Every row gives one point. The ring and each string are closed loops that go straight from each point to the next, and from the last back to the first. Before rounding, they use only three directions, however many columns there are. Count how often each string passes through the ring. Passing back the other way cancels.

Ring:
[[ 12 -43  -1  -1]
 [ 22 -29  10  -5]
 [ 21  -6  18 -12]
 [  9  13  20 -17]
 [ -6  20  16 -19]
 [-21  15   8 -18]
 [-30   2  -1 -14]
 [-30 -19  -9  -8]
 [-17 -39 -12  -2]
 [ -2 -46  -8   0]]
String, 24 rows:
[[ 19   0   4 -19]
 [ 30  -2  13 -17]
 [ 32 -10  27  -9]
 [ 13 -17  29  -2]
 [  5 -15  14  -7]
 [ 10 -11  -1 -15]
 [ 37  -7  13 -16]
 [ 38  -1  30 -13]
 [ 15  -3  38  -5]
 [ 24  15  39 -14]
 [ 22  28  28 -23]
 [  2  21  37 -14]
 [ -7   2  23  -9]
 [ -2  -5   3 -14]
 [ -3  15   3 -22]
 [-12  34  13 -25]
 [-20  28  28 -16]
 [-16   5  26  -8]
 [ -7  -2  11 -12]
 [  2  15   0 -24]
 [  5  36  18 -27]
 [  6  29  36 -18]
 [  0   0  27  -8]
 [  0  -9   6 -11]]
Times through: 4
String (27 x 4):
[[ 19 -60  -4   4]
 [ 25 -49  -9  -4]
 [ 19 -28 -10 -12]
 [  3 -18   3  -9]
 [  7 -22  12  -5]
 [ 12 -15  -1 -13]
 [ 34 -12   2 -17]
 [ 38  -8  21 -13]
 [ 23  -6  30  -8]
 [ 24  -1  32 -10]
 [ 33   7  24 -17]
 [ 28   5   7 -21]
 [ 17  -2   3 -18]
 [  5 -10  13  -9]
 [  2 -14  23  -4]
 [ 13 -17  30  -2]
 [  0 -17  15  -5]
 [ 10 -16   1 -12]
 [ 24 -24  -7 -14]
 [ 32 -44  -1  -4]
 [ 19 -51   8   4]
 [  6 -42  10   3]
 [  1 -34   7   0]
 [  0 -21  -1  -9]
 [ 10 -37 -12  -8]
 [ 14 -55 -12   0]
 [ 12 -60   0   6]]
Times through: 1

Ring, 7 rows:
[[ 20  -4  16   9 -12   5   4 -12]
 [ 11  25  17 -16  -1  10  13 -10]
 [-19  31   9 -33  16  14  12   0]
 [-42  15   0 -32  25  13   3   7]
 [-47 -10  -8 -13  19   9  -7  11]
 [-22 -25  -6  11  -1   5 -10   6]
 [ 10 -22   8  19 -14   3  -5  -7]]
String (24 x 8):
[[  2  21  10 -12  -3  11   9  -4]
 [ -7  11   8 -11   3  10   5  -2]
 [-11  10  11 -18  11   9   6  -4]
 [-16  24  12 -30  18  12  10  -3]
 [-21  14   7 -24  16  11   6   0]
 [-18  18   4 -21  10  12   7   2]
 [-27  31   1 -32  14  15  10   6]
 [-51  23  -2 -43  33  15   5  10]
 [-60  11  -3 -41  39  13   1  10]
 [-44  -1   1 -26  28  10  -2   6]
 [-26   3   3 -17  14  10   1   3]
 [-28  19   1 -25  14  13   6   5]
 [-38  37   1 -43  24  17  11   8]
 [-39  37   5 -48  31  16  12   5]
 [-27  28  10 -38  25  13  10   0]
 [-16  11   9 -20  13  10   5  -2]
 [-11   6   7 -11   6   9   3  -1]
 [  6  31  13 -20  -1  12  14  -6]
 [ 21  39  21 -20  -6  12  19 -12]
 [ 24  26  24 -14  -5   9  16 -15]
 [ 13  10  20  -8  -1   7   9 -13]
 [ 24  13  25  -7  -3   6  12 -17]
 [ 33  29  26 -11 -11   9  17 -17]
 [ 29  39  22 -15 -12  12  19 -14]]
Times through: 2

Ring, 6 rows:
[[-17  -1 -21   2  18 -17   4 -20 -10   1   8]
 [-21  -7 -11  -6  10   8  -4 -18 -32   7  25]
 [ -6 -18   5   0 -18  14  -3  -6 -27   9  13]
 [  8 -25  -3  13 -28  -2   3   5  -4   3 -11]
 [  1 -22 -38  20  -4 -19   7   7  12  -6 -15]
 [-10  -7 -36  13  16 -29   8 -10   9  -6  -8]]
String:
[[-16 -10 -38   8  17 -14   3  -8  -5  -3   6]
 [ -9  -8 -20   8   6 -16   5 -12  -4   0  -1]
 [ -3  -9  -8   8  -4 -15   5 -12  -4   2  -5]
 [-14  -8 -24   4  11 -10   2 -12 -11   0   8]
 [-25  -3 -30  -1  26  -7   0 -19 -20   1  20]
 [-31   3 -20  -9  30  -2  -3 -28 -31   5  30]
 [-33  -2 -24  -9  28   7  -5 -23 -36   5  36]
 [-26  -8 -23  -5  18   8  -4 -16 -32   5  30]
 [-17 -12 -19   0   7   3  -2 -11 -22   4  17]
 [-23 -13 -23  -3  11  12  -5 -10 -31   4  27]
 [-31 -15 -17 -12  10  33 -12 -11 -52  10  46]
 [-13 -16   9  -7 -13  24  -7 -12 -41  13  26]
 [  3 -15  20   1 -26   5   0 -11 -21  11   2]
 [  3 -15  11   5 -22  -2   2  -9 -13   7  -4]
 [ 10 -21  24   5 -37   7   0  -5 -18  11  -4]
 [  7 -19  10   8 -28  -1   2  -4 -10   7  -7]
 [ 15 -22  19  11 -39  -2   4  -1  -6   8 -16]
 [ 19 -29  13  16 -45   0   4   8  -2   6 -20]
 [ 16 -34  -8  20 -39   0   4  17   3   1 -19]
 [ 15 -25  -3  19 -31 -13   7   6   8   1 -23]
 [  8 -19  -7  16 -20 -15   7   0   5   1 -18]
 [ 10 -28 -33  25 -17 -20   9  14  19  -7 -25]
 [ -1 -28 -60  27   1 -22   9  18  21 -12 -19]
 [  7 -19 -31  23  -7 -29  11   5  20  -7 -25]
 [  2 -15 -21  16  -6 -24   8  -3  10  -3 -17]
 [  1 -13 -18  14  -4 -23   8  -6   8  -2 -15]
 [ -1 -11 -32  18   6 -33  10  -6  16  -6 -18]
 [-12  -6 -57  19  28 -41  12  -7  21 -12 -14]
 [-19  -7 -56  13  31 -28   7  -8   7  -9   0]]
Times through: 0
